Each row of a before or after table is a point. The points were changed in one or more steps. Then noise was added and the rows were shuffled. The steps act on columns, c1 being the first. Name the steps. A step turns or swaps two columns, mirrors them in a line or flattens them onto one, adds a multiple of one to another, or multiplies or shifts one. Angles are multiples of 10 degrees, from the lower column toward the higher: turns from -170 to 170, lines from 10 to 170 but not 90. Use the fewest steps. Two steps may share a column if one is a turn and the other turns, adds or multiplies; they go together, in the order done. Otherwise the lowest column goes first.

Before (10 x 3):
[[ 8.9  8.7  8.4]
 [-3.8 -1.0  3.0]
 [ 0.7 -1.5 -4.2]
 [-1.1 -5.8 -1.4]
 [-3.5  4.4  0.0]
 [-0.3  2.2  3.3]
 [-2.0  3.0 -3.3]
 [-4.1 -1.8  0.5]
 [-7.6  4.0 -5.2]
 [-0.4  1.6  4.1]]
After (10 x 3):
[[  9.2 -12.0   1.9]
 [ -4.7   1.0  -2.6]
 [ -1.3   5.1  -3.2]
 [ -0.2  -3.7  -2.5]
 [ -7.6   0.2   4.2]
 [ -1.9  -0.1   4.1]
 [ -3.3  -3.5   1.9]
 [ -0.2  -3.6  -1.1]
 [ -3.8  -1.0  -4.2]
 [  0.8   3.8   2.6]]
Steps: turn c2 and c3 by 140 degrees; add 0.3 times c1 to c3

Before, 12 rows:
[[ -5.4  -2.4  -5.3  -4.7   0.6  -1.9   2.1  -7.7]
 [ -1.9  -4.2   2.7   4.3  -3.1   1.3  -4.3  -2.4]
 [-10.7  -5.9   5.5   5.7  -2.9   1.3   2.7  -3.4]
 [ -6.2  -4.9   0.3  -0.1  -1.2   3.8  -0.2   0.2]
 [ -4.5   8.7  -1.7   2.5   1.8  -4.5  -3.1   4.9]
 [ -6.7  -4.1   1.9  -4.1  -4.6   4.0  -2.7  -1.2]
 [ -2.7  -3.8   2.3   5.3  -8.9   5.4   2.7  -5.6]
 [ -2.8   6.8  -2.0   8.2   6.6  -0.8  -5.5   5.8]
 [ -2.1   2.9   2.1  -2.7   2.1  -2.4   1.6  -7.2]
 [ -0.2   2.5   2.0  -0.5   3.5   2.5   8.1  -7.5]
 [ -1.8   4.0  -3.9   2.6   1.0  -3.0  -3.4   7.2]
 [  0.3  -2.5   0.2  -6.0   1.6  -4.5   5.7  -4.9]]
After, 12 rows:
[[ -2.5  -4.4   0.4  -5.9 -10.6   5.6   2.7  -3.7]
 [  0.4   2.2   0.7   0.5   4.2   3.0   8.7  -5.6]
 [  0.7   8.7   0.1  -4.8   0.9  -4.9  -2.4   3.9]
 [  4.2  -4.7  -1.7  -4.4  -1.0   3.6   0.0   0.0]
 [  4.1  -2.5   2.0   3.5   2.7  -4.0   5.3  -4.5]
 [ -2.1  -3.9   2.2  -4.4  -4.3   2.4  -4.2  -0.1]
 [ -1.2   4.0  -2.3  -3.0  -0.2  -3.5  -3.7   4.6]
 [  7.6  -3.8   0.8  -3.0  -2.9   3.7  -2.5  -0.1]
 [  3.3   2.3   3.2   0.5   2.9  -1.2   0.8  -6.3]
 [ -4.7   7.0  -1.9  -7.4   3.2  -1.4  -4.8   4.1]
 [  2.2  -6.2   5.0 -12.2  -4.0   3.0   2.6  -0.1]
 [  7.0  -2.8  -4.3  -1.4   1.7  -4.0   2.3 -11.4]]
Steps: add -0.3 times c4 to c5; turn c1 and c4 by 130 degrees; add 0.7 times c3 to c8; turn c3 and c6 by 20 degrees
